Rows are points. Each copy is the shape, with its points in the same order, stretched, turned, moved and blurred by noise. Some copies are also mirrored. Which?
In the rows, zero is written as 128.

Shape (8 x 3)
[[140 149 116]
 [112 246  97]
 [119  67 175]
 [125 154  92]
 [ 72 109 157]
 [ 92 136 125]
 [126 131 157]
 [156  81 165]]
Copy 1 (8 x 3)
[[128 116 114]
 [ 22  75 130]
 [197 182 146]
 [ 93 127 104]
 [108 190 168]
 [ 90 161 141]
 [149 137 143]
 [220 142 123]]
Copy 1 is: mirrored
Copy 2 (8 x 3)
[[111 129 113]
 [ 60  53  64]
 [182  99 147]
 [ 94 124 121]
 [151  73 150]
 [114  94 129]
 [152  76 107]
 [186 140 120]]
Copy 2 is: mirrored

Shape (12 x 6)
[[101  94 100 118 118 150]
 [166  87 134 175  53  99]
 [125 159  77 154 203 125]
 [174 105 168 138  72  87]
 [140 141 120 118 129 145]
 [173 108 120 146  48 116]
 [ 87 155 122 160 155 179]
 [113 204  93 137 167 165]
 [159 135 137 117  44  92]
 [176 119 147 114  96 168]
 [124 141 122 103 120 164]
 [154 100 100 126  78 180]]
Copy 1 (12 x 6)
[[154 115 148 163  92  88]
 [168 169 237 112  86  53]
 [116  75 131 164 169 189]
 [158 194 194  82 115  66]
 [125 114 116 127 109 127]
 [146 132 202 107  66  54]
 [113 132  95 159  98 187]
 [ 76  90  73 144 120 190]
 [122 176 186  83  78  37]
 [147 128 113  99  81 115]
 [124 123  94 130  86 113]
 [155  84 145 138  44  90]]
Copy 1 is: mirrored
Copy 2 (12 x 6)
[[150 131 100  70  92 187]
 [ 46  89 115 106  66 212]
 [145 136 132  79 156  63]
 [ 44  96 122 166  91 184]
 [128 121 145 114 129 137]
 [ 71  70 132 117  66 200]
 [151 182 158  79 142 114]
 [166 150 188 102 151  55]
 [ 77  72 147 162  63 171]
 [100 107 147 136 141 181]
 [150 130 152 115 126 149]
 [126  92 137  72  96 218]]
Copy 2 is: mirrored

Shape (12 x 9)
[[110  85 141  52 181 140 150  90 118]
 [106  80  75  98 169 101 164  77 141]
 [ 87 162 114 153  60 146  94 159 101]
 [144 195  90 179 100 160 132 159 109]
 [149  83 139 115 133 154 123 132 158]
 [111 224 135 148  89 141 106 154 166]
 [134 183 160 166  92  89 111 168 117]
 [148 133  92  80 163 134 117  99  89]
 [155 134 188 153  93 115  87 119 135]
 [105 169 150 187 140 132  75 177 130]
 [147 137 144 120  94 101  75 200 155]
 [129  84  89  77 174 126  96  51 141]]
Copy 1 (12 x 9)
[[ 65  72  98 127 122 103  83 102 123]
 [ 67  99 114 169  96 149 106 136 176]
 [208 162 132 105 150 161  89 158  85]
 [193 165  75 120 137 162 182 181 124]
 [105 129 131 130  79 127 147 123  61]
 [242 124 154  92 165 157 175 129  89]
 [220 142  96  77 143 150 149  79 126]
 [105 122  81 153 141  81  96 139 132]
 [174 146 134  64 112 108 134 101  99]
 [160 165 133 101 180 152 175 113 106]
 [207 149 142 127 113 124 132  46  42]
 [ 63 118 165 165 116  74  80 151 133]]
Copy 1 is: mirrored
Copy 2 (12 x 9)
[[ 96 137  66 141  74 128  48 141  72]
 [125 112  76 178  89 168  83 140 111]
 [143 111 151 175 224  87 135 118 121]
 [174 134 169 150 149  77 181  99 161]
 [116 147  55 106 138 132  89 120 146]
 [155  73 136 112 180 102 192 146 125]
 [146  96 196 103 181 133 166 149 147]
 [155 168 132 149  94 145  83 121  73]
 [163 108 136  77 187 146  94 157 156]
 [134  90 158  97 192 137 160  73 142]
 [111 142 131  88 207 166 150 121 113]
 [158 136  59 139 125 185  44 129  83]]
Copy 2 is: only turned
Copy 3 (12 x 9)
[[133 204 136 107 194 160  99 176 119]
 [144 204  60 157 183 137  58 133  39]
 [137  28  79  70 118 123 121 131 165]
 [141  81  99  96  73 137 114  58 164]
 [150 144 153 162 175 106  85 137 131]
 [136  68 150  59  75 109 116 139 153]
 [101  56 140  76 101  61 162 108 156]
 [107 152 117 112 146 193 132 123 110]
 [105  66 172 154 132  81 166 170 158]
 [196  67 131  81  86  74 181 121 134]
 [120  38 183 102 153  70 136 118 124]
 [132 178 114 169 174 190 109 173  43]]
Copy 3 is: only turned
Copy 4 (12 x 9)
[[111  23 198 107 142 155 110 115 146]
 [115  79 217 130 147 108  71 105 158]
 [169 210  52  84 115 184 133 106 151]
 [186 236  48  90 161 163  82 141 101]
 [125 100 148 102 120  99 154 168 137]
 [165 239  78  79  96 190 117 160 101]
 [148 224  91 139 128 185 154 146 116]
 [107 113 132  64 189 154  68  97 127]
 [126 178  92 129 108 125 180 126  88]
 [184 214 146  68 150 162 156 128 104]
 [ 98 181 106  82 112 160 189 184 181]
 [ 81  80 195  56 151  97  87  81 127]]
Copy 4 is: mirrored
